Rows are points. Examples show where two turns around zero, p and q, send a point. Where does a point land after both, in the order given? Backwards means that the second turn is done in reverse. Each puzzle has new turns, and all numbers are rounded.
In the rows, zero is written as 128.

Turn p:
[154  96] -> [119  88]
[170 115] -> [143  87]
[ 93 139] -> [115 162]
[ 95 161] -> [134 174]
Turn q:
[132 137] -> [136 133]
[76 78] -> [ 57 117]
[131 125] -> [129 124]
[173 132] -> [167 106]
[128 168] -> [151 161]
Where do these land?
p, then q backwards: [149  73] -> [131  69]
p, then q: [ 92 155] -> [153 165]
q, then p: [137 139] -> [139 120]
p, then q: [169 148] -> [150  88]
p, then q backwards: [ 92 125] -> [ 93 136]

Turn p:
[125 127 170 139 139  31] -> [132 118 158  83 112  37]
[127 152  99 103 172 126] -> [124 130  72 101 123 132]
[144 115  99 137 117 137] -> [145 127 118 158 115 137]
[156 121 163 158 100 165] -> [148 151 169 158 165 142]
[145 101 120  86 140 144] -> [159 119 121 106 112 166]
[ 97 118 143 168 126 102] -> [108  99 148 141 141  88]
[120 130 123 111 136 146] -> [122 125 118 119 130 151]
[111 160 107 123  93 173] -> [ 88 155 123 158 126 170]
Turn q:
[157 124 125  84 121 157] -> [163 113 121  84 117 139]
[130 115 137 128 170  96] -> [ 86 105 137 119 150 118]
[ 75 146 119 137  71 112] -> [121 202 125 152 105 141]
[129 105 106 166 145  96] -> [ 88 114 115 154 122  94]
[153 104 157 124 146 154] -> [141  81 148 121 123 142]
[113 175 122 150  81 104] -> [141 194 138 152 130 104]
[140 127 129 107 163 177] -> [155  87 111 113 149 157]
Where do these land?
p, then q backwards: [159 169  82 131 167 119] -> [118 145  52 125 115 136]
p, then q: [173 138 117 137 131 103] -> [139 144 133 118 137  79]
p, then q: [117 103 139 151 144 133] -> [105  95 132 128 123 126]
q, then p: [101 117 173 122  88 159] -> [128 167 161 148 165 160]
p, then q backwards: [141 136  73 119 135  89] -> [141 101  75 138  96 135]
p, then q: [122 158 116 146 139 101] -> [ 99 157 114 127 135 110]
p, then q: [111 110 164  87 127 134] -> [141 117 145  96 120 172]
q, then p: [100  92 159 132  93 186] -> [140 154 164 182 155 171]

Turn p:
[127 147 115 138 168  88  99 113 130] -> [120 115 100 155 148  85 121 141 155]
[117 106 132 148 174 147 114 182 140] -> [139 125  96 109 193 148 113 130 110]
[146 114 125 122 151 143  92  85 142] -> [145  95 123 136 138 117 149  95 166]
[107 152 111  91 154 117  70 168 155] -> [ 87 103  65 108 143 116  88 107 136]
[137 187 136 111 154 118 152 132 133] -> [129 174 105 109 116  83 118 129 136]
[ 70  84  63 113  79 160 169 184 177] -> [ 75 112  95  88 112 202 178 143  49]
[160  73 153 127  85 118 169 101 102] -> [175 107 195 133  91 144 140 152 111]
[ 88 145 143 118 154 121  96 110 131] -> [ 90 118 131 120 157  97 122 114 154]
[153  90 124 170  85 148 148 129  96] -> [160 135 167 165 119 181 138 137 105]
[161 178 180 164 114 111 143 123 125] -> [150 186 148 132 115 124 100 157 175]
[144 131 127 107  92 136 156  81  77] -> [140 138 183 153  78 110 140 104 112]
Turn q:
[ 94 151 146 108 126 118 126  68  94] -> [ 76 132 164  98 148 111 124  88 135]
[156 165 140 101 123 142 142 148  95] -> [149 118 184 127 116 108 149 139 118]
[ 71 116 101 172 125 126 183 121 157] -> [ 71 111  62 160 117 114 151 122 117]
[169  68 146 139  98  94 171 158 152] -> [162  66  90 132  70 148 109 133 150]
[141 153  98  89 115 181  86 154 160] -> [168 197 140 122 119 153 167 143 103]
[105 151  84 170 101  92 104 114 149] -> [114 170  96 175 134 112 124  95 165]
[ 95 168 172 164 155  88 134  86 148] -> [ 52 115 145 158 160 146 114 128 170]
[116 118 152 142 151 180 147 164 116] -> [125 105 132 139 131 134 129 164  64]
[167 125  87 108 142 142  95  89  99] -> [173 146 135  92 177 113 142  98 135]
[166 107 190 130 128 130 102 146 101] -> [160  99 170 123 127 155  75 136 115]
[127  85  91  84 144 114 117 159 136] -> [157 150  90  82 109 111 121 161 134]
Where do these land?
q, then p: [163 158 117 161 119 107 152  84 135] -> [151 121 132 114 147 128 190 157 152]
q, then p backwards: [141 137 140 101 132 130  77 137 104] -> [137 133 181 134 129 137 151 141 103]
q, then p: [124 141 100 147  97 101 175 143 105] -> [121 109 142 154 108 138 146 190 135]
p, then q: [156  75  84 140 150  82 108 175 149] -> [200 126  71 126 142  93 113 144  96]
p, then q: [177 148  81 156 103 134 120  99 119] -> [139 111 107 191 130 139 154  85 127]
p, then q: [ 89 130 127 129 181 174 189 144 127] -> [106 101 177  96 149  71 159 157 147]
q, then p: [151 155 141 122  74  97 162 134 104] -> [133 110 172 121 101 157 138 169 166]
p, then q backwards: [140 162 169  90 105 116 129 120 135] -> [117 119 139  85 103  83 117 135 113]
q, then p: [116 104 117 175 143 142  73 144 200] -> [121 177  68 168 156 152 144  77 122]
p, then q: [ 92 118 107  95 148 146 135 110 125] -> [ 95 102 122  95 128 100 122 115 138]
q, then p backwards: [116  54 162 100 115 185 107 132 101] -> [132  96 136  70 115 152 157 205 116]
q, then p: [ 70 153 190 120 170 122 109 114 134] -> [ 68 134 138  89 188 126  98 106 124]
